Every row gives one point. Examples show where two turns around zero, p and q, send a point. Write where each new point lands after one turn and then the other. Backwards means that the second turn is done in reverse. Each puzzle has new turns, and all numbers are rounded.

Turn p:
[ 21  39 -23] => [ -8  32 -38]
[ 5 -1 18] => [ 1  9 16]
[-11 -59   3] => [ 32 -44  26]
[-15  22   2] => [-26   4  -4]
Turn q:
[ 16 -26   8] => [31 -7 -3]
[ -1 -19  14] => [ 18 -11  11]
[  5  76 -15] => [-54  55 -10]
[-14  -5  13] => [ 0 -8 18]
[ -6 -26 -20] => [  6 -29 -16]
Where do these land?
p, then q: [ 16  -7 -10] => [  5  11 -16]
q, then p: [-37  59  19] => [-64  -9  33]
p, then q: [13 -2 14] => [ 1 18  7]
q, then p: [ -6 -20  14] => [18  6 16]
q, then p: [ 13 -30 -36] => [ 34 -19 -29]

Turn p:
[-35  25  34 -20] => [-46  14  18 -28]
[-16 -41 -38 -19] => [11  5 30 52]
[ 28 -14 -25 -21] => [41  8 15 10]
[ 0 16 42  5] => [-22  15 -20 -31]
[ -7 -31 -14  40] => [ -2 -16 -29  41]
[30 44  2 15] => [ 17 -25 -15 -44]
Turn q:
[  4  -6  36 -69] => [ 53 -33 -35 -31]
[15 39  3 11] => [18 13 37  1]
[  4 -10  17  21] => [-14  18  -1 -18]
[-59 -28 -19  20] => [-30  23 -43  41]
[ 18  16 -26 -24] => [ 13 -33  20  13]
[ -7 -18 -40  14] => [-35 -12   0  28]
[25  7 29 27] => [ -5  23  22 -34]
Where do these land?
p, then q: [-39 -18 -24   9] => [-28  39 -14  -2]
p, then q backwards: [ 25  22 -34  22] => [ 15   2  -1 -50]
p, then q: [ -8   7  13 -58] => [ 53  21   1 -19]
p, then q backwards: [-20  13  23  -8] => [ 13 -17   4  26]
q, then p backwards: [ 42 -24  22  36] => [-21  43  35 -23]

Turn p:
[-18  -6 -25   7   9   5] => [  9   6  24  11 -17  -5]
[ 13 -34 -20 -20 -12  28] => [35 24 16 -3 20 24]
[-20 -19 -29 -40 -37  13] => [ 45   5  31 -40   3   7]
[ 22  30 -24 -22 -26   9] => [ -9 -17  31 -25  34   9]
[11 11 18 -2 14 10] => [-22   7 -12   1   3  13]
[ -8 -19  19  11  37 -36] => [ -8  23 -31  20 -18 -36]
[  1  11  28  47   5 -31] => [-18 -31 -36  31 -11 -22]
[-2 27 34 18  9  2] => [-33 -17 -25   4 -14  10]
Turn q:
[-14 -20  -9 -17 -28 -18] => [  7 -12  12  24 -33  -6]
[ 19 -19   4  -9  18   8] => [ 19   1 -16   7  19 -13]
[-15   1  25   4 -24  -2] => [-1 15 32  9 -7  7]
[-14   3  -1  50 -40  13] => [ 10 -10  47 -34 -12  27]
[17 15 -4 33 44 -3] => [-18 -11 -13 -35  39 -13]
[ 34  15  -3 -19 -26  -6] => [ -1 -17  -7  31   8  33]
[-15   7  -4 -19  76  -7] => [-28  22 -49 -13  14 -49]
[-11  -1  -8 -24 -21  16] => [ 12  11  -7  12 -27  16]
Where do these land?
q, then p: [-23  -7  10  14  -1  10] => [-13  -6 -13 -23   8  -1]
p, then q: [-11  43  10  30 -25 -19] => [ 33 -11  18  10 -27 -39]
p, then q backwards: [  8  -9 -39  28 -15  14] => [ 24 -24  21   3 -34 -13]
q, then p: [ 22  40  11 -37  22 -17] => [ -6  -6  38  28 -45  -7]
q, then p backwards: [-20   2  19 -13  23  37] => [  2 -32   9 -34  23  -4]
p, then q backwards: [  3 -16 -29   9   1 -22] => [  1 -33  21  -3   4 -10]
p, then q: [ -1 -35  -8  -8 -38 -17] => [  7 -28 -24  23  34  -2]
p, then q backwards: [ 22 -17  27 -22  34  16] => [ -5  36  18 -25  18  29]

Turn p:
[ 2  9  8 46  3 -5 17 -4] => [ 13   0   8   5   5 -23 -42   6]
[ 10 -22  29 -22  -6   3   1 -15] => [-23   5  -1   3 -10 -19  21 -27]
[ -6  16 -18 -24 -10  -6  17 -16] => [15 -6  3 -8 30  0 25 -3]
[  1  -5  -7  -8  -9  53 -26   2] => [ 14  -6  -8  30 -27  33  11 -24]
[-11 -43  -1 -18  -8 -13  -7   7] => [-37  27   7   1   3  14  14  -4]
[-10  12  -9  17  18  25   8   5] => [ 31   8  -9  15  -8   2 -11  11]
[-10   5  18 -20  -5 -14 -24 -16] => [-27 -20 -21   3   9  -4  15  -4]
[ -5  13 -15  15 -10 -12   5  76] => [  1  -6  44  -4 -20  24 -11  60]
[ 11   7   6 -21  12  -9  -2 -15] => [ -2  -6 -16 -19   2 -11  17  -8]
[  5   4  -4   7  13  -7  14 -14] => [ 12   7  -6 -12  10 -14  -7  -2]
[ 14   4  -8  29   3 -16  -1 -10] => [  3  -3  -1 -16   9  -4 -33  -3]
Turn q:
[ 35 -13  24   2   1 -11 -20  11] => [-18 -27  28  14 -14  10 -10 -14]
[-17  15 -23 -10 -12   0  10 -12] => [ 21  13  -8 -17  13   1  14  14]
[ 22 -16 -16  -1  17  13 -18  18] => [ -5  17  16  27 -13  22  -2 -12]
[-10  26  -6  22  23  24  13  25] => [ -7  19 -26  31  33   0 -10  -2]
[  5  -7  -5 -14  -9  -5   5 -40] => [  6  -7  -1 -24 -17  -2  33   0]
[-27   3 -35   5 -18  -6  19  -2] => [  9  30  -8 -24  14   0   3  30]
[ -5 -18  13   6  -2  -4  11 -13] => [-15  -4  -9 -14 -16 -11   0   1]
[ 14 -21  20 -16 -23  12 -15  -9] => [  1 -14  13 -22 -20  10  -6 -30]
[  2  12   9  19  -8  -7 -14 -12] => [ -9  -8  15  -5  16 -17   8  -7]
[-23  40  -8   1   4 -15  42  14] => [ 11  -6 -35   4  35  -3  -4  42]
[  4 -19  29 -13  27   0 -33  20] => [  6 -12  15  33 -29 -10 -25 -23]
Where do these land?
p, then q: [-23  22 -19 -29 -23  -6 -29 -10] => [-19  36 -36  13 -23   9  -1  -5]
q, then p: [  0 -25  -7   1   3  18  -3  40] => [  6 -34 -18  23  -6  19 -13  -5]
q, then p: [ 27 -13 -20   2   8 -29  19   9] => [  3   6  25  35 -20   5   0  19]
p, then q: [ 34 -15  35   0   6  -8   8 -13] => [ 21 -18  13 -30 -10 -20  11  21]
p, then q: [-22   6   4 -18  -8  14  16 -16] => [-28  -2 -14  11   4  -1  14  18]
q, then p backwards: [  7  -7 -17 -17   7  23   1  -4] => [  2 -13 -16 -12   9  24  -6  -1]
q, then p backwards: [-15  22 -19  26 -26 -11   6 -22] => [ -6   3 -10 -22   6 -40  28  -6]
q, then p: [-13 -14  25  21  26   1 -18   6] => [-25 -12  -8   2  29  -1 -27   7]
q, then p: [ 6 25 17 13  6 -2  1 10] => [ -6  23 -17  -3  -2   0 -18   6]

Turn p:
[-22 -20  21  11  11  17 -10  -6] => [  0  -2 -16  16   9 -23  29   5]
[-12 -34 -39 -11 -30  36   6  -9] => [ 40  21  -1  14 -43  19  30   3]
[-33  29  -1  26  -7   9 -23   0] => [ 21  24 -10  12  23 -29 -12 -21]
[  8   7 -19  -6   1 -25  48  32] => [ -3  -3 -24 -30 -11  35 -35  20]
[ 76  11  45 -30 -33 -13   2   9] => [-29 -18  62 -34  37  50  12   6]
[  3  19  -6  -3  19  -6 -17  28] => [  1 -17  -9 -21   6  -8 -15 -27]
[-18  18  26  -7  34  -2  -3 -33] => [ -8 -27   4  33  17 -32 -13  13]
[ -2  -9  -8  26   8  26  -7 -28] => [ -5  13  -7  41  -8  -4  15 -14]
[ -1 -22 -20  -6  -2 -42   5   7] => [-16  10  -1 -30 -33  -7 -12  16]
Turn q:
[ 14 -22  57 -10  22   2  23  -6] => [-37  34   5  12 -30  16  10 -33]
[-26   9 -17  -1  16  -2  16  32] => [ -7   4 -12  -1 -14 -10 -10  44]
[-19  -7 -29  30 -20 -25 -50 -13] => [54 -7 12 22 43  6  9 16]
[ -4  13 -14  13  30  32  18   9] => [  0  -3 -24 -28 -29   1  16  20]
[ 29  24  45 -17   3 -11  17 -18] => [-41 -14  29   1 -18  19   3 -32]
[  4  -6 -15 -28  -9  -6 -33 -13] => [ 20 -15  -9  11  19  12 -29 -17]
[ -2 -14  26  -8  -7  -3  34 -31] => [-39   5  -8  15   5  -5  22 -27]
[-15  13  13  13 -16  32   6  21] => [-12  20   3 -39  11   0   5  17]
[ 20 -11 -64   8 -19 -19 -31  20] => [ 63 -21   5   6  11 -38 -26  10]
Where do these land?
p, then q: [ -4 -16   8 -44  19  -7  17 -27] => [  4  50  17   5   4 -27 -11   1]
p, then q: [ 24  14   9  19 -20  11 -41  53] => [-30 -39 -41  13 -15  29   5 -29]
q, then p: [-28 -17 -14 -28 -15 -26  23  11] => [-12  19 -26 -16  -6 -37 -17 -21]
q, then p: [ -1 -21 -21   0  27  -9   3  -6] => [ -9  30  -1  -3 -12  19  -7 -12]
q, then p backwards: [-12  20 -25 -20   8  10  10 -24] => [ 1 -5 12 -6 37  6 19 21]
q, then p: [-36   6  19   8  30   9 -11 -59] => [ 23  -1 -45  45 -17  38   6  -3]
p, then q: [ 10  -5  -2  -2 -15 -24   0 -26] => [-16  14  22  -8  11  16  -6  15]
q, then p: [ 16  -8   2  23 -25  35  -1  29] => [  3 -33  35 -16   8   1 -27  13]
p, then q: [ 30  26  24  43 -10   3   0  49] => [ -3 -30 -59  -3 -19  41   4   7]
